Each row is a point. To make a cloud, some directions were put in groups of two or more. Within a group, all points are equally far from the middle, so they leave a hole (a ring in 2 directions, a hollow ball in 3). The other directions are filled evenly. Then the cloud was stretched, turned, moved and blurred a little. How many holes are there, and how many directions does each take, smallest first?
In the rows, 128 means zero.

Cloud:
[[110 208]
 [166 143]
 [112 172]
 [178 167]
 [ 53 127]
 [ 95 133]
 [ 84 144]
 [123 203]
 [117 216]
 [ 80 136]
 [ 85 160]
 [168 186]
 [136 144]
 [101 154]]
Holes: 0

Cloud:
[[181 138 144]
 [ 52  93  74]
 [124  65  94]
 [ 85 133 171]
 [135 198  87]
 [ 78  84  69]
 [ 92 138  33]
 [194 133 108]
 [137 167 110]
 [135  58 178]
 [145 142 110]
 [ 70 155 123]
 [108  97 127]
 [164 109 201]
 [ 88  95  61]
 [ 95  72 122]
 [150 198 158]
 [126  95 152]
 [ 84  68  74]
 [ 97 105 133]
 [ 67  83  90]
 [179 107 156]]
Holes: 0

Cloud, 28 rows:
[[140 138 198 122]
 [107 129 174 201]
 [ 97  41 156  97]
 [159 191 139 199]
 [132 199 176 113]
 [108 145  81  77]
 [144 222 161 179]
 [132 157 186 192]
 [149 146 179 100]
 [109 104 131 204]
 [143 138 193 115]
 [162 135 124  86]
 [167 116 131  93]
 [176 155  95 164]
 [ 64 123  80 172]
 [176 115 107 117]
 [107 157 112  67]
 [132 155  74  92]
 [133 151 203 151]
 [ 73 182 145  85]
 [110  56 173 101]
 [134 213 179 138]
 [115 243 141 167]
 [106 154 106  67]
 [ 57 107 114  70]
 [136 100 188 107]
 [178 122  99 142]
 [ 75 131 104  66]]
Holes: 2 (2, 2)

Cloud (47 x 6):
[[ 61 174 133 147 147  49]
 [154 152 162 180 168 131]
 [ 69 158 170 104 144  89]
 [160 123  66 135 170 117]
 [162 243 150 153 137 127]
 [150 155 166 167 104 111]
 [ 71 213 163 166 123  81]
 [ 85 153 101 107  81  71]
 [174 106  73  70 121  75]
 [ 99 214 172 167 170 143]
 [194 190 103 124 113  78]
 [104 105  73 124 183  49]
 [179 123  99 113 110 152]
 [ 85 231 164 173 131  95]
 [100  67 120 121 160  86]
 [ 91 119  83  74 117  87]
 [ 98 196 106 121  63 105]
 [172 165 130  55 130 108]
 [116  84  83  96 132 119]
 [171 185 133 111 150  64]
 [120 173  53  97  73  72]
 [150 130 154 124 205  90]
 [147 160  55 122  65 103]
 [ 98  83 105 141 197  70]
 [162 187 175 134  82 119]
 [151  94  67  93 127 131]
 [207 194 111 114 111 155]
 [127 231 189 168 136  99]
 [176 192 161 128  77 138]
 [192 233 123 116  99 111]
 [125 168  64 165 142 108]
 [108 161  62  72  98  69]
 [159 154  87 147 132  51]
 [124 175 111  63 135 138]
 [154 245 122  97  74 115]
 [ 70 157 107 128 171  48]
 [109 102  64  72 121  88]
 [155 140 177 149 137 155]
 [160 220 126  96 113 172]
 [115 224 121 116  65 130]
 [ 81 128 121 176 158 122]
 [106 158 100 187 132  73]
 [133 127 108 132  78  76]
 [112 209 138 111 160  65]
 [158 208 152  87  78 103]
 [124 112  45 102 174  86]
 [144  81 142 103 151 112]]
Holes: 3 (2, 2, 2)
